Every row gives one point. Examples show where two turns around zero, p and q, send a point. Where does a point land after both, in the order given? Backwards means that the second turn is done in reverse. Each puzzle has new turns, and all numbers are rounded.
In the rows, zero is written as 128.

Turn p:
[164  92] => [175 109]
[154 153] => [142 161]
[ 63 118] => [72 93]
[132 149] => [123 149]
Turn q:
[106 146] => [141 103]
[ 87 148] => [157  93]
[209 137] => [ 50 153]
[117  99] => [150 150]
[121 110] => [142 142]
Where do these land?
p, then q: [ 97 110] => [159 146]
q, then p backwards: [160 179] => [ 69 117]
p, then q: [128  86] => [128 170]
p, then q: [106  92] => [150 164]
q, then p: [150 173] => [106  83]

Turn p:
[ 91 156] => [171 146]
[164  77] => [ 66 123]
[129 152] => [148 115]
Turn q:
[140  80] => [ 85 152]
[114  84] => [105 168]
[171 156] => [119  77]
[111 179] => [177 106]
[103 142] => [155 137]
Where do these land?
q, then p backwards: [ 87 134] => [ 89 143]
q, then p: [149 121] => [129 150]
p, then q backwards: [180 166] => [171 176]
q, then p: [96 91] => [173 108]

Turn p:
[152 125 117] => [128 153 138]
[162 175 151] => [ 74 133 158]
[106 178 108] => [ 85 124  89]
[ 95  75 102] => [188 126  98]
[125  87 162] => [165 104 158]
Turn q:
[157 170 121] => [173 119 152]
[101 154 144] => [113 131 166]
[128 100 139] => [109 118 107]
[117  55  77] => [110 174  53]
[138 162 160] => [136  97 163]
Where do these land?
q, then p: [225 109 130] => [178 211 145]
q, then p backwards: [ 98 152 143] => [160 138 152]
p, then q: [ 94 139 106] => [142 163 109]
q, then p: [115 145 118] => [110 117 139]
p, then q backwards: [108  95 144] => [165 147 132]

Turn p:
[128 138  75] => [117 172  99]
[ 78 134 144] => [180 129 137]
[193  89 142] => [ 61 106 158]
[112 152 151] => [155 105 118]
Turn q:
[ 99 115 147] => [101 108 142]
[145 173 115] => [178 124 125]
[ 90  85 156] => [ 68 111 142]
[130 154  66] => [173 166 160]
[119  94 173] => [ 79 104 109]
[185 148 111] => [170 155  90]
Where do these land?
p, then q: [ 52 107 121] => [172 112  64]
p, then q: [154 123 136] => [107 123 145]
p, then q: [117 147 182] => [ 91 159  94]
p, then q: [173 121 123] => [107 117 167]
q, then p: [153 106  62] => [139  94  64]
p, then q: [121 165 144] => [123 168 120]

Turn p:
[130 139 174  96] => [177 135 135 101]
[108 184 119 188] => [ 97  53 152 122]
[102  93  94 156] => [ 70 147 136 137]
[180  95 144  93] => [163 165  77 130]
[120 130 109 107] => [133 139 142 151]
Turn q:
[122 116 107 192] => [ 75 171 126 123]
[195 199 137 108] => [101  34 143 141]
[144  90 164  86] => [175 112  80 129]
[ 96 106 128  94] => [176 147 131 131]
[139  90 111 136] => [123 153 102 152]
[108 175 140 138] => [118 112 166  96]
[ 93 120 110 143] => [128 166 147 124]
Where do these land?
p, then q: [117  88  61 135] => [102 162 176  82]
p, then q: [109  97 150 181] => [187 140 159 128]
p, then q backwards: [106 108 126 103] => [ 97 121 107 136]
q, then p: [130 119 147 121] => [130 136 119 147]
q, then p: [150 225 130 117] => [124 200 125  59]
q, then p: [157 131 155 112] => [108 158 113 145]

Turn p:
[114 200 159 158] => [113 180  63 117]
[159  87  69  98] => [141 118 208 149]
[109 118 167 142] => [128 102  91 119]
[145 104 136  91] => [101  99 154 135]
[142 164 122 180] => [152 172  95 153]
[ 99  94 115  98] => [133  97 159  95]
Turn q:
[ 49 132  90 158] => [102 178 179 181]
[153  95 168 116] => [123  99 129  77]
[ 81 147 109 109] => [132 126 160 176]
[176  98 143 109] => [153 109 114  77]
[137 189 133 157] => [103 131  77 166]
[171 106 124 119] => [156 127 111  91]
Where do these land?
q, then p backwards: [ 57 128 132 159] => [183 148 112  80]
p, then q: [106  70 127 159] => [157 137 118  67]
q, then p backwards: [155 144 160 108] => [109 102 165 133]
p, then q backwards: [144 114 121  92] => [ 92 118 148 123]
q, then p: [178 185  99 122] => [172 167 168 167]

Turn p:
[136 157 140 134 187 109] => [ 95 167  95 152 138 152]
[143 154 120  98  55 136] => [112 114 183  97  88  92]
[ 93 172 137 199 137 169] => [ 86 106 136 158 208 106]
[141  98 166 128 114 177] => [167 148 158  99 165 118]
[137  91 122 147 136  95] => [164 128 101 156 114 124]
[147  94  65  85  87 123] => [161  89 165 119  61 151]
[ 99 130 146 104 180  87] => [110 145  60 115 121 153]
Turn q:
[151 120 176 159 157 194] => [138 178 165  74 115 172]
[167 110 114 127 146 130] => [138 147 103 111  98 118]
[108 119 156 150 125  83] => [139  97 153 164 105 145]
[109 181  93 153 147 147] => [107 127  88 124 167 174]
[183 127 165  38  95 134] => [ 87 121 160  75 104  41]
[123 127  95 124  87 116] => [148 101 109 135 154 101]
[ 55 113  97 145 138  92] => [140 124 118 212 154 144]
Where do these land?
p, then q: [ 77 200 127 106 184 148] => [100 189 136 179 194 143]
p, then q: [116 153 136  92  83 104] => [123  97 149 158 142  81]
p, then q: [182  73 132 156 102 171] => [120 111 143  71  57 150]
p, then q backwards: [ 88 113 114  80 145 120] => [169 168 124 164 136 127]
p, then q: [182 100 152 119 167 118] => [106 103 100  71 144 153]
p, then q backwards: [127 121 149 200  92 113] => [104  93  95  86  84 105]
q, then p: [124 136  86 143 121 123] => [135 118 136 159 122 159]

Turn p:
[113  67 201 111 125 130] => [164 142 186 139 112 194]
[185 152 108 118 119 136] => [138 127 102  96  94  89]
[150 122 139 109 100  77] => [ 94 126 150 118  77 134]
[105 125  98 150 176 131] => [124  93 105 128 177 137]
[124 146 100 176 122 136] => [110 135 123 110 169  95]
[144  88 129  71  75 143] => [161 123 171 161  69 105]
[ 75 196 121 161 179 142] => [104 151  58 143 198 143]
Turn q:
[ 69 180  85  75  83 179] => [126 178  50  75 192 132]
[ 76  78 116 161 147  95] => [178 107 140 147 120 195]
[140 130 103 107 124 128] => [110 118 114 135 152 123]
[122  56 148 133 119 139] => [103 137 144 147  95 187]
[127 119 128 141 149 130] => [141 126 128 147 116 130]
[150 181 149 128 105 138] => [118 148 139  94 133  77]
[147 142 100 163 173 135] => [160 128 129 179 133  97]
[192 122 106 144  89 124] => [ 84 132 177 149 163 109]
[128 144 217 101 163  83] => [133  77 131  79  48 103]
Where do these land?
p, then q backwards: [133 138  86 131  86 165] => [164 180 123 146 151 139]
p, then q: [155 190  97 133 184 111] => [130 106  80 157 192 164]
q, then p: [136 127 124 103 137 175] => [ 94 125 113 144 152 101]
p, then q: [151 126 153 154 176  74] => [100 154  59 125 125 157]
p, then q backwards: [ 72 115  83 148 123 136] => [175 132  70 132 125 113]
q, then p: [143  88 100  95 138 113] => [147 109 153 139 179 127]
q, then p backwards: [ 70 112 189  85 122 122] => [195 141 165 114 168  90]
q, then p backwards: [160  86 148 193 103  99] => [104  59 157 125  81 107]
p, then q: [131 169 172 109  83 157] => [142 140 148  92 167  70]
